Each row of a before or after table is a point. One or more steps were done to the points. Then noise was added and the rows were shuffled. The steps act on how far a point lies along the listed directions, d1 being the first. What was done? A step turns or swaps two directions, mirrors them in a line or flattens them onto one, adds a multiple of one to another, or multiplies one. Angles are multiples of 10 degrees, from the lower direction toward the higher: turns from -170 to 170, lines from 10 to 170 but not 90. Use the fewest steps. Two steps may share a direction if one is a turn and the other turns, adds or multiplies; they go together, in the order done. Otherwise the lowest direction goes first.

Directions:
(1): [41 41]
(2): [ 41 -41]
Before (10 x 2):
[[-50 -28]
 [-24  65]
 [ 17 -43]
 [-37  -6]
 [ 66  -5]
 [-83  15]
 [-13  31]
 [ 33 -22]
 [-39  50]
 [-59  -7]]
After (10 x 2):
[[ 16 -28]
 [ 45 -44]
 [ 31   9]
 [ 84   3]
 [-25  38]
 [ 43  36]
 [ 35 -65]
 [ 53  18]
 [-67  -4]
 [-37  17]]
Steps: turn d1 and d2 by 170 degrees

Directions:
(1): [-24  42  12 -65]
(2): [ 12 -24  77  -5]
Before (8 x 4):
[[-12  13  16 -15]
 [  2 -41  45 -12]
 [ -5 -30 -61  49]
 [-48  83 -58 -43]
 [ 11 -31  20  17]
 [ 30 -92  80  66]
 [ -7  51 -43 -13]
 [ -8   4   8  28]]
After (8 x 4):
[[ -8 -23 -68  41]
 [ 32 -20  25  50]
 [-16  16 -28 -23]
 [-58  68 -77 -78]
 [-18  20  -8  15]
 [-23   7  -3 -59]
 [ -7   2  25  -5]
 [ 26 -50  74  77]]
Steps: swap d1 and d2

Directions:
(1): [-92 -17  -6  14 -25  13  29  30 -57]
(2): [ -3 -44 -67  35  63 -48   3  27  12]
(3): [ 44  49 -20  11   7 -27 -12   0 -95]
(4): [ 29 -18 -21 -35 -65 -20 -21  83   8]
Before (8 x 9):
[[-30   5  19 -11   0  22  10 -16  -1]
 [-45 -20 -23   3   2   7   2  19 -35]
 [-16  22 -38  21   9 -21  13  23 -82]
 [  9 -25 -15 -22  -3   6   9  33  34]
 [ 50 -12 -53  58  80 -43   0 -13 -20]
 [ 35  26  10  19  45 -14 -12 -52  -3]
 [ -3 -12  -4  11  -5 -28  -1  25   1]
 [ 19 -18 -42   6  25 -26  -9   8  19]]
After (8 x 9):
[[ 85  31  39  -5  43   5 -29 -82  72]
 [  0  -7 -13   4  37  -7   3 -11  16]
 [ 96  68  70 -10 -18  38 -19 -76  -4]
 [-20   3  14   4 -29 -12   2  26 -32]
 [-49  -3  -2  -9 -20  23   1  10 -45]
 [ -9  -7 -27  -8 -11  -1  14  48 -49]
 [-54  17  41 -20 -51  45  22   0  -8]
 [ 21  30   4 -16 -22   6 -11  -7 -35]]
Steps: add 1.5 times d4 to d1; turn d2 and d3 by 130 degrees

Directions:
(1): [ 11 -16  59   3 -39  -2  53   1  52 -74 -31 -37]
(2): [ 40 -36  40 -31  95  24  12 -19  31  26  28 -26]
Before (13 x 12):
[[-37  25 -13   8 -60 -34  16   6   7 -46 -29  -8]
 [-37  17 -32  36 -56 -24 -32  23  -4  -9 -18  22]
 [ -6   4 -22  -3  24   2 -35   4  -8  30  15   5]
 [  4 -21  42   9 -37 -11  51  12  30 -54 -32 -20]
 [  4 -14  -2  -2  28  -4 -14  -2  10  -3   8   5]
 [ 13  -4 -14  -2  16 -10   5 -17  15  -6   8   9]
 [-26  23 -48   6   2   7 -47   3 -51  28  25  29]
 [ -5  -2   5  -1 -14   4  -6   1  -4  -6 -14  -6]
 [-20   5  28  13 -82 -19  40   8  14 -71 -27 -17]
 [-53  49 -60  16 -76 -29 -37  38 -48  -2 -18  45]
 [-31  32 -40   8 -56 -18 -13  16 -30  -1  -9   5]
 [-16  18 -26   7  -4  -8 -17  -4 -14  14  -8  16]
 [-44  35 -45  33 -94 -22   6  23 -22 -27 -41  38]]
After (13 x 12):
[[ 20 -21  22 -23  76  30  -7 -14   7  16  37 -17]
 [ -8  -6 -29   8  51  -1 -50   6  -5  56  24  19]
 [-33  29 -57  -6  12 -24 -34  -3 -35  36  12  20]
 [  4   1 -29 -34  95   9 -47   8 -28  80  44  24]
 [-40  32 -59  14 -39 -19 -36   7 -63  30  13  39]
 [  1   6 -29 -20  46   4 -24  -1 -25  56  30  -3]
 [ 12 -16  21 -11  32   9  -2  -1  30  -3   6 -23]
 [ -6   0  -4  -3  -3   5 -14   1 -12   8  -7  -1]
 [  5  -2   0  -8  40   4  -6 -13   7  20   4   0]
 [-32  19 -42  25 -59 -23 -10  23 -42   4 -20  33]
 [ 10  -2 -10   2  -1 -13   9 -15  19 -19   0   7]
 [ -9  12 -62  -5  56   8 -38  -1 -44  84  26  48]
 [  2 -13   8   4   5  -9  -2   1  20 -27  -4  -1]]
Steps: turn d1 and d2 by -100 degrees
